Rows are points. The points of each table are mixes of a few directions, plus a little noise. Count the directions of each table, and those that both share. Where both have some left over, give the other angles between the two spaces (their principal angles), to ten degrees, smallest first.

First (7 x 3)
[[ -4.5   8.6   0.2]
 [  1.9 -10.1  -1.2]
 [ -1.6   1.0  -0.2]
 [ -2.1   2.9   0.0]
 [  3.0  -6.6  -0.3]
 [  2.5   0.7   0.7]
 [  0.5   3.6   0.6]]
Second (5 x 3)
[[ 4.3 -0.3  1.2]
 [ 9.8 -0.7  2.5]
 [-7.5  0.6 -1.9]
 [-3.0  0.3 -0.8]
 [-3.7  0.3 -0.9]]
Directions: first 2, second 1, shared 1

First (10 x 8)
[[ 0.9  3.6  0.6 -3.4  4.7 -0.2  3.2  1.4]
 [-0.6  0.6  0.0 -1.0 -1.1 -0.5 -1.1 -0.5]
 [-4.7  3.6  3.0 -1.9  3.5  1.5  2.3 -0.7]
 [-3.8  3.2  3.2 -0.8  5.8  2.4  4.3  0.1]
 [ 9.5 -7.5 -5.8  4.7 -5.8 -2.6 -3.6  1.8]
 [ 1.5 -8.7 -1.3  9.4 -4.1  2.2 -1.8 -0.6]
 [-1.7 -0.3 -0.3 -0.6 -4.3 -1.0 -3.5 -1.5]
 [-3.6  9.2  2.6 -8.9  5.4 -0.9  2.9  0.1]
 [ 2.8 -7.0 -2.4  6.5 -5.3  0.2 -3.3 -0.3]
 [-0.3  3.5  0.3 -4.1  1.3 -1.1  0.4  0.2]]
Second (8 x 8)
[[ 1.0 -2.4  7.8 13.0 -4.7 -8.5 -4.4 -1.1]
 [ 1.0  3.5  0.3 -3.7  1.9 -1.8  1.0  0.8]
 [ 2.3  7.3  0.9 -7.3  4.0 -4.0  1.8  1.8]
 [-0.4  0.7 -2.6 -4.2  1.6  2.7  1.5  0.3]
 [-1.4 -3.6 -1.9  1.8 -1.2  3.7 -0.2 -0.7]
 [-1.1  0.4 -5.3 -7.7  2.6  6.3  2.9  0.5]
 [-2.0 -5.0 -2.2  2.7 -2.1  4.8 -0.4 -1.1]
 [ 0.3 -1.2  3.1  5.5 -2.1 -3.2 -1.9 -0.5]]
Directions: first 3, second 2, shared 1; angles 80

First (9 x 12)
[[  5.3  -6.0  -0.2   1.3  -4.2   2.0   2.0  -1.2  -2.9  -1.5   3.6  -1.6]
 [  2.2  -1.0   1.2  -0.5   3.8  -1.3  -0.2   1.2  -2.3   0.1  -2.0  -4.7]
 [  1.8  -4.5   1.3   0.2  -5.2   1.5   0.3  -0.4   2.3   0.5   1.1  -4.7]
 [-10.6  11.5  -1.5  -1.7   3.3  -1.8  -4.5  -1.9   5.1   0.6  -3.0  12.4]
 [  4.3  -6.5  -0.6  -2.8  -1.7   0.7  -1.1  -2.9  -2.6  -1.6   4.8  -1.3]
 [ -7.7   4.7  -2.4  -1.9  -2.2   0.6  -0.3   0.4   7.0   2.0   1.2   4.8]
 [  1.8   1.0   2.4  -2.8   8.0  -3.5  -5.4  -1.9  -3.7  -1.0  -4.2  -2.0]
 [ -0.1  -2.2  -4.0  -1.1  -0.1   1.4   5.9   4.2   0.0   1.4   5.2  -2.5]
 [  3.0   3.1   3.8   9.2  -1.5   0.6   3.5   2.6  -2.8  -0.6  -6.7  -0.4]]
Second (10 x 12)
[[  1.7   2.0  -2.1   0.2  -0.4  -0.3  -1.4   3.1   2.3   1.8   0.3  -0.8]
 [  4.9   5.7  -5.3   0.8  -0.9  -0.9  -4.0   8.5   6.4   4.7   0.9  -2.5]
 [  0.8   1.1  -1.1   0.2  -0.1  -0.1  -0.7   1.6   1.1   0.9   0.1  -0.5]
 [ -1.0  -1.3   1.1  -0.2   0.2   0.2   0.8  -1.9  -1.4  -1.0  -0.1   0.4]
 [ -2.4  -2.8   2.8  -0.4   0.6   0.5   2.0  -4.2  -3.1  -2.4  -0.2   1.3]
 [ -2.4  -2.7   2.6  -0.4   0.5   0.5   1.9  -3.9  -3.1  -2.2  -0.3   1.1]
 [  5.9   6.9  -6.8   1.0  -1.1  -1.1  -4.9  10.5   7.8   5.8   1.0  -3.1]
 [  4.0   4.5  -4.4   0.6  -0.8  -0.8  -3.1   6.9   5.1   3.8   0.7  -2.1]
 [ -5.1  -5.9   5.6  -0.8   1.1   1.0   4.0  -8.8  -6.5  -5.0  -0.9   2.6]
 [ -6.8  -7.7   7.4  -1.1   1.3   1.5   5.4 -11.6  -8.8  -6.5  -1.1   3.5]]
Directions: first 5, second 1, shared 0; angles 60
